Every row gives one point. Before rounding, the points of a table are all equally far from one centre. They may lie mostly on one side of it. Where is the centre, to within rounding?

Points (9 x 3):
[[ 1.8  2.3 -5.3]
 [ 3.2  2.1 -5.6]
 [ 2.7 -0.5 -6.8]
 [ 2.1  3.0 -4.2]
 [-0.2 -0.3 -5.6]
 [ 2.6  3.2 -3.6]
 [-0.2  1.8 -3.9]
 [ 3.2 -0.1 -6.7]
 [ 2.6  2.7 -4.8]]
Centre: [ 2.5 -0.6 -3.0]

Points (15 x 8):
[[-6.5  0.5  0.7 -3.5 -1.0  2.9  0.8 -4.3]
 [-7.6  2.9  3.3 -3.5 -1.4  1.8 -1.8 -3.2]
 [-3.7  2.5  6.9 -3.2 -3.6 -2.6  0.9 -5.4]
 [-4.9  1.5  5.2 -1.6 -1.4  1.0  1.0 -6.4]
 [-5.2  3.5  5.9 -1.8 -1.5  1.9 -0.6 -4.4]
 [-4.3  3.7  2.9 -1.2 -0.9  2.2 -4.4 -4.4]
 [-1.2  2.3  4.3 -4.7 -3.0  1.6  0.2 -5.8]
 [-3.2  3.6  5.4 -5.2 -2.5 -4.3  0.6 -6.1]
 [-3.0  1.5  4.8 -3.0 -2.1  3.1 -0.8 -5.3]
 [-5.6  2.9  4.6 -4.5 -1.8  2.5 -0.8 -4.0]
 [-4.8  1.3  5.0  0.5  0.3  3.8 -3.7  0.0]
 [-4.9  2.3  5.0 -3.3 -0.6  3.2  0.4 -4.7]
 [-3.3  1.3  2.3  0.0 -1.0  2.1 -1.8 -6.8]
 [-3.8  2.6  5.5 -1.2  0.1  1.8 -0.8 -6.4]
 [-2.6  0.1  4.1 -5.4 -5.3  0.0 -1.8 -4.2]]
Centre: [-1.8  0.5  2.1 -2.2  1.1 -2.9 -0.4 -0.3]

Points, 16 rows:
[[ 0.2  0.1 -3.0  2.0  4.5 -3.2  1.6  1.0  2.1  7.4  4.9 -0.5]
 [ 6.1 -2.3 -3.4  0.0  3.2 -4.1  4.1  1.0  0.0  4.9  4.1 -3.1]
 [ 1.0 -0.1 -4.5 -1.0  2.6 -4.5  1.8  0.4  3.1  7.0  4.3  3.1]
 [ 2.2 -2.0 -6.0 -0.3  3.0 -3.8  3.2  0.8  3.1  6.0  2.7 -2.7]
 [-1.0 -0.1 -4.5  0.4  1.3 -6.0  4.5  0.5  0.1  8.2  2.0 -0.3]
 [ 5.5  1.3 -2.9 -3.8  0.8 -4.4  3.1  0.6 -1.1  5.9  4.3 -2.0]
 [ 2.3 -3.5 -4.3  2.3  3.1 -6.4  3.5 -0.2  2.2  3.7  4.7  2.6]
 [ 0.4  2.4 -5.2 -0.5  1.2 -7.2  1.0  3.1 -0.4  5.6  3.7 -1.6]
 [ 4.8 -0.3 -5.6  0.5  0.6 -6.1  1.0  0.4 -0.3  5.5  5.0 -0.2]
 [ 4.9 -0.7 -5.0 -3.2  4.2 -6.4  3.1 -1.1 -0.7  4.6  2.9  0.6]
 [ 0.1 -1.5 -3.3  0.1  6.0 -6.0  1.8 -0.2  2.9  6.8  3.9 -2.9]
 [ 2.1 -1.4 -4.3 -1.5  3.6 -4.0 -2.5  2.1 -1.9  8.9  1.1  0.5]
 [ 0.6 -3.4 -4.1  3.8  2.2 -7.3  0.3  2.4 -2.8  2.4  4.6  0.1]
 [ 0.0 -1.0 -3.7  1.6  2.2 -4.9  4.7  0.2 -0.8  6.9  4.4  1.1]
 [ 3.6 -2.5 -6.1  0.6  0.0 -4.2  4.1  1.2  1.7  5.7  2.6 -1.4]
 [ 3.2  0.1 -5.0 -0.4  1.2 -8.2  2.1  0.5  2.0  7.2  3.2  1.4]]
Centre: [ 1.3 -1.5  1.1 -0.6  0.8 -4.8 -0.1 -0.1  0.6  2.5 -0.1 -0.5]
